Every row gives one point. The ring and each string are closed loops that go straight from each point to the next, and from the last back to the first. Before rounding, they use only three directions, however many columns there are. How many times does the string pass through the ring? Passing back the other way cancels.

Ring, 6 rows:
[[ 34 -24  42]
 [ 13  26  72]
 [-22  44  50]
 [-28   6   2]
 [-10 -32 -17]
 [ 25 -51   4]]
String (28 x 3):
[[-11  -9 -43]
 [ -9 -38 -59]
 [ -6 -64 -25]
 [ -5 -65  18]
 [  2 -30  23]
 [  3 -24  27]
 [ 22 -16  -3]
 [ 41 -29 -11]
 [ 52 -49   8]
 [ 43 -66  51]
 [ 18 -54  70]
 [  7 -37  67]
 [ 22 -27  83]
 [ 37  10  92]
 [ 36  50  73]
 [ 22  51  38]
 [  5  14  41]
 [ -8 -10  66]
 [-17  22  87]
 [-30  64  90]
 [-27  85  51]
 [-11  52  20]
 [ -1  24  14]
 [-25   0  40]
 [-38   3  28]
 [-32 -16  29]
 [ -8  -6  19]
 [ -2  11 -12]]
Times through: 0

Ring:
[[ 73 -32 -25 -33  -1 -11  38  -3]
 [ 22   4 -22 -26  12 -13  32  -9]
 [-48  26  13 -10  27 -18   5  -4]
 [-78  21  47   1  31 -21 -17   6]
 [-56 -20  51   0  27 -29 -26  14]
 [ -7 -50  25 -13  18 -32 -12  12]
 [ 67 -57 -13 -30   1 -19  24   4]]
String:
[[ 44  12 -21 -28   4  -2  43  -9]
 [ 44  -3   2 -22   1  -1  31   0]
 [ 22 -20  -8 -23  11 -18  19  -1]
 [ 46 -23   3 -23   2  -8  25   3]
 [ 81 -36   2 -27  -8  -1  33   7]
 [ 37 -30   2 -22   6 -14  18   4]
 [ 16 -35 -25 -28  17 -32  15  -4]
 [ 32 -31 -10 -25  10 -20  19   0]
 [ 63 -25   2 -25  -3  -3  31   4]
 [ 84 -12   3 -26 -11  10  44   3]
 [ 31  -7   4 -21   6  -6  25   1]
 [  9 -12 -25 -26  18 -25  21  -8]
 [  9  -2 -44 -31  20 -26  30 -15]
 [ 29  18 -41 -32  11 -10  44 -16]]
Times through: 1
String, 7 rows:
[[ -28    7   23  -10   20  -16    3    3]
 [ -41   -1   21   -9   26  -25   -5    2]
 [ -45    5   72    5   18   -9  -17   17]
 [ -93    6   95   15   30  -18  -40   22]
 [-121   19   56    8   44  -34  -36    7]
 [-112   62   69   12   35  -10  -20    5]
 [ -52   41   38   -3   23   -6    3    1]]
Times through: 0

Ring, 7 rows:
[[ 67 -14  -6 -39  -3  14  -4  10   9   2  21 -20]
 [ 41  63 -31  -8  -9  39  26  31  11 -29 -24   1]
 [-18  74 -38  31 -12  24  21  20   1 -28 -34  -1]
 [-67  38 -37  52 -10  -9  -5  -7  -7  -6  -8 -16]
 [-69 -24 -28  39  -5 -41 -36 -34  -7  25  42 -33]
 [-28 -61 -12   8  -2 -43 -45 -35  -4  36  62 -41]
 [ 26 -62   0 -23  -1 -22 -33 -18   0  28  53 -38]]
String (16 x 12):
[[  37  102  -34    5  -13   59   46   48    7  -49  -61   11]
 [  45  121  -65   -6   -9   56   47   42   26  -46  -30   22]
 [  14   57  -46    2   -7   19   14   14   14  -17    1   -1]
 [   1   17  -16   10   -8    8    0    7   -3   -7   -7  -18]
 [  -5   24  -10   18  -11   14    5   13   -9  -14  -25  -17]
 [ -14   30  -24   21   -9    7    2    6   -3  -10  -10  -14]
 [ -47   41  -11   49  -14   10    7   12  -18  -20  -47  -17]
 [-100   63  -37   81  -15   -5    3   -1  -17  -18  -39  -13]
 [ -81   50  -61   57   -8  -18   -9  -17    3   -1   15  -10]
 [ -29   20  -37   23   -6  -10  -10   -9    3    2   18  -16]
 [ -47   35  -52   34   -6  -13   -9  -13    7    1   22  -12]
 [ -85   64  -53   66  -11   -8    1   -6   -4  -12  -13   -9]
 [ -72   77  -36   67  -15   12   15   13  -13  -28  -51   -6]
 [ -26   49  -15   37  -14   19   13   19  -13  -24  -46  -12]
 [  -5   36  -21   17  -10   14    7   13   -3  -15  -19  -13]
 [  11   59  -14   16  -13   36   25   32   -6  -32  -52   -6]]
Times through: 1
String, 23 rows:
[[  19  109  -50   13  -12   49   41   39   13  -45  -45   14]
 [  -6   62  -52   14   -7   14   12    9   13  -16    2   -1]
 [ -13   35  -34   18   -8    6    2    4    3   -9    0  -12]
 [ -22   24  -15   27  -11    6    1    7   -9  -10  -20  -18]
 [ -72   54  -31   63  -14    1    4    3  -14  -17  -34  -13]
 [-111   55  -54   80  -11  -21   -8  -16   -8   -6   -6  -13]
 [ -85   26  -53   55   -7  -30  -20  -25    0    9   27  -18]
 [ -41    5  -34   27   -6  -20  -19  -17    0   10   27  -22]
 [ -21  -10   -9   19   -8  -10  -16   -7  -10    6    6  -28]
 [ -53  -46    1   33   -7  -35  -37  -26  -19   24   22  -42]
 [ -74  -86  -20   27    0  -75  -68  -62   -7   56   92  -51]
 [ -42  -94  -13    7    1  -66  -65  -55   -4   56   94  -51]
 [ -10  -64  -26  -10    2  -47  -48  -41    9   43   90  -38]
 [   2  -13  -29   -4   -2  -15  -20  -14    8   15   44  -23]
 [  12  -31    1   -5   -5   -8  -18   -5   -6   11   17  -32]
 [  37  -53   22  -20   -5   -3  -20    0  -11   13   12  -38]
 [  99  -60   13  -65    0    6  -17    4    8   18   43  -32]
 [  91  -15  -13  -57    0   16   -3   11   18    5   38  -17]
 [  35   15  -36  -20   -3    7   -2    3   17    0   31  -11]
 [  29   23  -35  -14   -4   10    1    5   14   -3   22  -10]
 [  25   17  -14   -5   -7   16    5   14    1  -10   -6  -15]
 [  46   44   -5   -8  -11   42   25   36   -2  -30  -43   -8]
 [  45   87  -26   -2  -12   56   41   46    6  -44  -55    7]]
Times through: 4

Ring, 8 rows:
[[ 20 -11   3 -14 -24 -26  25 -29  16  33   3 -47   5 -32]
 [ 23  -6  -2 -18 -52 -35   5  -3  -5  -2 -33 -36 -15   0]
 [ 30  -3  -6 -17 -55 -26 -19  17 -20 -33 -58  -4 -41  33]
 [ 44  -8 -16 -12 -33   4 -30  21 -21 -40 -59  38 -71  53]
 [ 43 -12 -11  -5   4  24 -29   5  -9 -27 -35  53 -68  41]
 [ 12 -14  24  11  72  29 -16 -43  20  11  33  30  -7 -25]
 [  0 -14  34  11  76  16   3 -61  32  36  57  -4  26 -59]
 [  8 -14  20  -1  30  -6  25 -54  32  49  41 -36  24 -59]]
String, 24 rows:
[[  18  -10   10   -5    7   -5   -2  -24    9    8    1   -7   -9  -15]
 [   7   -8   19   -5    2  -20    7  -32   13   18   10  -34   14  -35]
 [   9   -7   10  -16  -41  -46   27  -27   13   30   -1  -72   23  -41]
 [  35  -10  -16  -25  -69  -36   27   -5    3   20  -32  -48  -21   -4]
 [  36  -10  -13  -19  -48  -20   10   -3    0    6  -32  -20  -33    8]
 [  20   -6    5  -10  -23  -19   -7   -8   -3   -7  -22  -14  -16    1]
 [   7    3   15  -13  -50  -45  -27   11  -23  -41  -49  -25   -9   15]
 [  39    1  -19  -26  -99  -40  -28   43  -39  -58  -97   -3  -63   64]
 [  48   -5  -25  -22  -75  -17  -24   35  -30  -46  -83   17  -75   64]
 [  50  -11  -24  -17  -47   -1  -14   18  -15  -24  -58   24  -71   47]
 [  25   -8    4   -6   -4   -1  -16   -7   -3  -14  -21   12  -30   11]
 [  28   -6    2   -4   -4    6  -37    8  -16  -41  -40   38  -49   36]
 [  49  -11  -17   -6   -5   27  -40   18  -19  -45  -53   69  -86   62]
 [  74  -20  -38   -8    0   54  -33   21  -13  -33  -56   98 -121   79]
 [  45  -16  -12   -4   14   29  -15   -8    3   -6  -18   46  -61   25]
 [  10   -8   21    2   30    3  -18  -25    6   -6    6    8   -5  -14]
 [   1   -9   35   13   73   20  -27  -40   13   -3   30   26    4  -26]
 [   4  -16   37   20  114   45  -17  -62   31   22   62   40    7  -45]
 [  11  -17   25   12   84   33    0  -58   33   34   54   19    5  -46]
 [  27  -19    5    0   41   22   13  -43   28   37   30    7  -14  -30]
 [   6  -11   25    4   41    3   -2  -42   19   18   28   -7   12  -37]
 [ -20  -10   52   14   82   -2    8  -75   37   44   74  -33   61  -87]
 [   1  -16   28    2   50   -4   35  -71   44   68   66  -47   43  -83]
 [  30  -19   -5  -11   -1   -4   38  -42   31   56   22  -35   -4  -40]]
Times through: 5
String (25 x 14):
[[  10   -5   16   -7   -9  -22   -5  -18    2   -1   -8  -23    2  -16]
 [   9   -7   18   -4    5  -14   -6  -24    6    2    1  -17    3  -20]
 [  -1   -6   26   -4    4  -28    9  -37   14   20   16  -45   28  -45]
 [   9   -9   19   -2   14  -11    1  -32   13   14   12  -20    8  -30]
 [  27  -15    1   -8    5    0   18  -32   20   32   11  -16  -11  -25]
 [  11  -19   18    1   49    7   36  -68   45   69   61  -34   27  -73]
 [ -16  -13   49   15   92    7   13  -80   43   53   82  -27   58  -90]
 [ -11   -9   44   12   70    3   -6  -57   25   22   51  -12   37  -59]
 [  22  -12    7   -3   15    4    0  -26   12   13    5    1  -15  -14]
 [  21  -20   12    4   58   25   18  -55   36   49   47    2   -1  -46]
 [ -14  -16   51   20  115   23   11  -87   49   58   94  -12   55  -93]
 [ -28  -11   63   21  113    8    4  -87   44   48   94  -26   73 -100]
 [   5   -9   25    2   33   -3   -4  -38   15   14   22  -11   12  -34]
 [  -5   -8   35    5   42   -8    1  -48   21   22   36  -25   31  -52]
 [   9  -17   16   -6   17  -17   49  -65   43   76   53  -66   39  -80]
 [  27  -17   -6  -18  -29  -26   51  -41   31   65   17  -66   10  -50]
 [  -2   -5   25   -7   -9  -37   11  -33   12   19   11  -55   31  -45]
 [  11   -6   15   -7   -7  -20   -3  -20    4    2   -5  -22    1  -18]
 [  35  -12  -11  -15  -33  -12    7   -7    2    7  -25  -12  -33    6]
 [  36   -6  -17  -26  -85  -41    6   14  -14  -10  -59  -35  -36   22]
 [  38   -8  -17  -22  -66  -26    2   11  -11  -10  -52  -17  -43   24]
 [  25   -9    2   -9  -13   -8   -5  -11    1   -2  -17   -4  -23    2]
 [  37   -9  -14  -19  -54  -21    0    7   -8   -9  -45  -12  -41   21]
 [  25   -1   -7  -25  -89  -52   -4   19  -21  -25  -65  -41  -25   23]
 [  10    0   10  -16  -55  -48   -5    0  -11  -15  -36  -45    0   -3]]
Times through: 3

Ring:
[[-18 -62   8 -25  28   3  29 -37 -33 -41 -53  -1  91  16]
 [-15 -86  13 -41  31  -3  27 -56 -20 -44 -36 -19  89  27]
 [ -8 -80   8 -43  19  -6  20 -52  -8 -36 -20 -17  64  48]
 [ -1 -62  -1 -34   1  -6   9 -38  -3 -26 -10  -3  35  70]
 [  6 -31 -14 -10 -24  -2  -7 -12  -6 -14  -7  26   2  92]
 [  8   0 -24  15 -43   3 -18  13 -16  -5 -15  54 -16 100]
 [  5  23 -28  27 -44   8 -15  30 -26  -2 -30  70 -15  90]
 [  1  24 -25  22 -33   8  -2  30 -31  -5 -40  67   1  72]
 [ -6   9 -16   9 -12   7  13  17 -34 -14 -50  50  30  48]
 [-15 -35   0 -13  17   5  27 -17 -36 -32 -56  18  74  22]]
String (24 x 14):
[[ -4   1 -27  73 -59  23 -51  23 -63 -19 -54  90  10  89]
 [ -5   0 -21  46 -38  17 -25  17 -51 -18 -53  72  21  71]
 [ -8  17 -23  49 -34  19 -16  29 -57 -16 -65  79  27  57]
 [ -1  37 -18 -25   3  -4  49  31 -10   0 -39  40  14  40]
 [ -3  -6  -9 -29   7  -4  35   1 -11 -13 -33  21  32  44]
 [-13 -42  -4  12  -5  11  -3 -18 -45 -34 -53  32  62  44]
 [-29 -69   6  36   8  23 -12 -34 -80 -57 -89  34 117  10]
 [-22 -45   6 -16  30   7  34 -25 -44 -41 -69  11  98   2]
 [ -4 -12  -5 -47  20  -8  50  -6  -3 -14 -30   7  40  35]
 [ -9 -30  -5  -7   2   4  14 -12 -30 -27 -44  25  52  43]
 [ -2  -5  -9 -33   7  -6  37   1  -6 -11 -28  19  27  47]
 [  0  26 -16 -26   2  -4  44  23  -9  -2 -36  35  16  44]
 [ -9  27 -26  62 -40  23 -21  37 -66 -15 -72  92  25  57]
 [ -3  24 -29  62 -52  20 -32  36 -57 -11 -57  92   5  78]
 [  1  27 -36  87 -76  26 -59  43 -64  -8 -53 111 -14 102]
 [  0  -6 -23  47 -49  15 -37  14 -44 -16 -39  71   5  91]
 [  1 -13 -27  69 -67  20 -63  12 -53 -18 -37  83  -3 109]
 [ 12   3 -28  20 -54   3 -28  17 -13  -1  -7  60 -32 116]
 [ 16   9 -24 -19 -34  -9   4  14  13   7   7  37 -37 108]
 [  9 -19 -24  28 -55   6 -41   3 -20 -10 -10  56 -19 117]
 [  0 -31 -17  30 -40  10 -34  -6 -34 -21 -28  51  13  92]
 [  1 -19 -14  -5 -18   1   2  -3 -16 -15 -23  33  15  74]
 [ 13  21 -24 -25 -25  -9  19  22  12   8  -1  37 -31  93]
 [  9  28 -36  57 -70  14 -44  39 -36   1 -28  93 -34 114]]
Times through: 0

Ring, 8 rows:
[[ 50  13  30  44 -16  32  61 -68 -15  23  18 -28   6  10]
 [ 20  40  12  -2 -18  36  51 -70 -15  23  16 -42  23  37]
 [-22  32 -15 -45 -14  31  18 -63  -3  19  -1 -29  20  39]
 [-60  -8 -42 -68  -7  18 -25 -50  15  14 -25   7  -3  17]
 [-63 -50 -45 -50  -2   9 -44 -41  26  12 -39  38 -29 -14]
 [-38 -70 -30 -13  -1   6 -34 -41  25  13 -36  48 -41 -34]
 [ 10 -59   2  35  -5  13   4 -49  12  17 -17  32 -36 -36]
 [ 45 -19  26  55 -12  25  45 -61  -6  21   7  -4 -13 -13]]
String:
[[-57 -22 -63 -46  -9   4 -31 -16  33  -5 -34  30 -22 -10]
 [-27 -28 -25 -20  -7  15 -10 -45  15  13 -21  18 -18  -7]
 [-31 -32 -37 -16  -8   8 -15 -30  24   4 -26  28 -25 -17]
 [-17 -63   1  -1   0  18 -14 -68   7  29 -23  29 -30 -21]
 [ -3 -95  20  25   5  18 -16 -79   4  38 -25  43 -45 -40]
 [ 12 -95  12  49   1  10  -8 -57  13  24 -25  51 -53 -55]
 [  0 -36 -32  27 -11   3   3 -13  28  -6 -21  34 -35 -37]
 [-10 -12 -31   1 -13  11   6 -25  20  -1 -15  14 -17 -12]
 [ -3 -41   4   7  -5  21   3 -65   3  26 -13  15 -20 -12]
 [-12 -85   9  12   3  17 -19 -73   7  34 -26  41 -41 -34]
 [-48 -92 -35 -13   3   1 -50 -37  32  13 -46  65 -54 -48]
 [-73 -67 -70 -44  -1  -5 -60 -12  45  -4 -52  63 -47 -38]
 [-40 -20 -48 -30 -10   8 -18 -23  27  -1 -27  23 -20 -10]
 [-26 -32  -8 -24  -4  23  -9 -68   4  27 -18  10 -13   1]
 [-65 -49 -19 -66   3  23 -41 -80   7  36 -32  21 -15   7]
 [-96 -40 -58 -96   1  13 -62 -50  25  17 -45  32 -18   7]
 [-95 -29 -82 -87  -5   2 -60 -17  40  -4 -48  38 -23  -4]]
Times through: 3
String:
[[ -41   41  -19  -74  -13   36   10  -74   -7   26   -2  -37   30   56]
 [ -24   19    7  -53   -9   40   15  -94  -17   39    2  -34   23   48]
 [ -11    3   11  -28   -8   36   17  -87  -13   36    0  -22   11   30]
 [ -12    8  -22  -16  -14   20   14  -43    9    9   -8   -6    0   10]
 [  -7   58  -32  -28  -22   24   36  -32    6   -2    5  -34   23   36]
 [  25   71   23  -15  -21   47   68  -86  -28   30   29  -70   45   64]
 [  42   34   61    8  -13   55   69 -121  -43   54   31  -63   35   53]
 [  20    2   28    8  -10   37   38  -87  -18   36    9  -25    9   21]
 [   0    2  -13    0  -14   20   21  -45    6   10   -5   -5   -4    4]
 [  29   30   -6   24  -20   23   50  -37    1    3   10  -22    6   10]
 [  57   32   21   50  -21   30   72  -52  -11   12   22  -34   11   12]
 [  87    6   78   76  -14   47   88 -107  -39   47   35  -44   12   15]
 [  57   -7   54   52  -11   39   61  -94  -26   40   20  -27    3    8]
 [   7  -12    5    7  -10   25   21  -63   -1   22   -3   -4   -6    2]
 [   8   10  -21   12  -17   16   27  -28   12   -1   -4   -3   -6   -2]
 [  61   30   17   58  -22   27   73  -45   -7    8   21  -30    7    6]
 [  90   26   70   75  -18   46   97  -96  -37   39   39  -53   19   22]
 [  66   43   34   51  -22   37   84  -66  -21   20   30  -48   20   23]
 [  27   47  -16   19  -24   21   55  -26    5   -5   12  -29   12   16]
 [   6   21  -17    1  -17   21   31  -37    6    4    0  -14    3   11]
 [   1    8   -9   -4  -14   24   24  -51    2   13   -2  -12    2   12]
 [  -4   42  -35  -13  -21   18   31  -23   12   -6    0  -20   11   20]
 [  -4   74  -26  -33  -24   29   45  -40   -1    2   12  -48   34   50]
 [ -10   59    7  -52  -16   45   40  -90  -23   33   16  -60   42   68]
 [ -16   22   16  -47   -9   44   22 -101  -22   43    6  -40   26   51]
 [ -16    3   -2  -30   -9   30   12  -73   -5   28   -4  -16    7   24]
 [ -25   18  -34  -33  -15   19    9  -37   12    5  -10   -9    4   18]
 [ -44   51  -55  -66  -19   20    7  -27   15   -4   -9  -23   20   39]]
Times through: 4

Ring, 8 rows:
[[-16   7  33   2   5 -15  36   0   3  13 -31  -4  12   0]
 [ 19  22  60 -17  21 -39  50  -7 -21  30 -47  16  31 -34]
 [ 60  32  63 -25  40 -49  42 -14 -23  38 -45  28  43 -65]
 [ 67  26  52 -15  42 -41  28 -17  -6  32 -25  26  42 -60]
 [ 46   1  20  17  27 -12   0 -19  38   9  24  14  29 -21]
 [ -2 -19 -13  40   5  18 -15 -10  67 -12  43 -13   5  25]
 [-43 -23 -29  45 -10  33 -14   4  68 -21  28 -35 -15  49]
 [-50 -16 -17  34 -10  24   1   7  49 -14   5 -34 -14  44]]
String:
[[ 27   9  22   4  24 -15  14  -8  18  13 -10   3  21 -23]
 [ 28   9  15   6  26 -11   8  -7  23  11  -8  -1  18 -23]
 [ 20   5  14  10  21  -8   8  -7  26   8  -4  -2  16 -14]
 [ 20   3  22  11  18 -11  12 -10  25  10   2   4  20 -12]
 [  5   1  -7  17  17   6  -3   0  37   0  -3 -18   3  -3]
 [  4  -6 -18  27  15  15 -15  -2  53  -7  15 -20   0   7]
 [  6   1   9  15  14  -2   7  -5  31   4  -1  -7  11  -2]
 [  5 -12   4  30   8   6  -2 -11  51  -4  30  -4  12  13]
 [-15 -32 -16  55  -7  26 -19 -14  83 -21  68 -12   4  47]
 [-46 -37 -45  62 -15  47 -31   0  93 -33  59 -38 -19  67]
 [-48 -22 -44  45  -8  40 -22  10  71 -25  22 -46 -24  50]
 [-22  -8 -13  26   4  16  -2   4  44  -8   2 -26  -6  21]
 [ -9  -5   6  20   6   3   9  -3  34   0   2 -12   6  11]
 [-29  -5 -16  23   3  17   0   9  39  -7  -9 -32 -11  21]
 [-65 -12 -35  30 -10  33  -3  19  47 -18 -15 -52 -29  45]
 [-64 -10 -17  25 -12  23  10  16  35 -12 -20 -42 -21  42]
 [-13   3   0  12  10   3  10   5  25   2 -20 -21  -1   3]
 [ -5   4  25   8   9 -11  25  -3  14  10 -16  -3  13  -1]
 [  2  10  68  -5   6 -36  55 -13 -12  26 -27  21  33 -12]
 [ 10  19  77 -17  13 -46  64 -11 -28  33 -45  25  37 -27]
 [ 15  27  68 -24  20 -45  59  -5 -32  35 -61  17  32 -38]
 [ 46  32 101 -32  28 -67  73 -20 -44  48 -52  45  55 -58]
 [ 47  24  81 -19  28 -53  55 -20 -23  38 -32  38  49 -49]
 [ 14   9  23   4  19 -14  19  -5  14  13 -17  -1  17 -16]
 [ 18  15  23  -3  24 -17  20  -2   7  16 -30  -2  16 -26]
 [ 53  22  63 -14  32 -44  39 -18 -11  32 -24  30  44 -49]
 [ 85  35  82 -29  47 -62  47 -24 -28  46 -36  46  59 -80]
 [ 94  41  64 -33  57 -56  35 -18 -26  44 -47  35  51 -91]
 [ 32  18  12  -4  32 -14   9  -1  12  15 -29  -6  14 -35]]
Times through: 2
String:
[[-17  -3  10  18   4   1  15  -1  28   1  -5 -13   5  13]
 [-10   0  19  13   6  -6  20  -3  22   6 -10  -7  10   5]
 [-10   2  48   6   2 -21  42  -9   5  15 -15   9  23   3]
 [-14  12  55  -7   4 -29  54  -3 -15  22 -43   6  21  -7]
 [ -6  16  28  -6  14 -17  33   4  -4  17 -47  -8  10 -15]
 [  3  11  16   2  17 -10  19   1  11  11 -29 -10   9 -13]
 [ 38  20  71 -14  24 -46  49 -17 -16  33 -29  30  43 -40]
 [ 79  45 121 -47  43 -86  82 -26 -62  62 -64  62  71 -89]
 [ 84  44 105 -44  48 -78  69 -23 -53  57 -61  54  65 -91]
 [ 63  38  60 -32  46 -50  42  -9 -30  40 -59  23  40 -74]
 [ 13  12  11   2  23  -8  12   1  15  11 -26 -10  10 -20]
 [ 64  19  64 -10  34 -44  34 -24  -3  32  -9  37  49 -51]
 [ 89  24  67 -14  46 -51  29 -28  -5  37  -7  44  57 -69]
 [ 75  19  36  -4  44 -31  10 -20  13  24  -3  24  40 -56]
 [ 31   8   1   9  29  -3  -3  -4  31   7  -5  -8  12 -23]
 [ 15   4  17  11  17  -9  11  -7  25   8  -3  -1  16 -10]
 [ 47  -7  35  23  20 -17   6 -29  42  10  44  27  39 -12]
 [ 38 -21  14  43  13   1 -13 -30  70  -4  75  19  32   9]
 [  6 -32 -18  57   1  25 -29 -19  90 -20  80  -6  10  37]
 [-20 -16 -30  38   3  28 -19   2  64 -17  24 -31 -10  29]
 [-20  -7 -22  26   7  20  -9   6  48 -10   1 -31 -10  18]
 [-15 -17   0  35  -1  12   0  -8  53  -8  29 -11   5  28]
 [-66 -37 -38  60 -23  45 -18   4  84 -32  47 -41 -22  76]
 [-92 -36 -54  59 -29  56 -19  17  82 -37  27 -61 -39  86]
 [-35  -5 -21  23   2  20  -1  11  40  -9 -13 -37 -15  24]]
Times through: 5
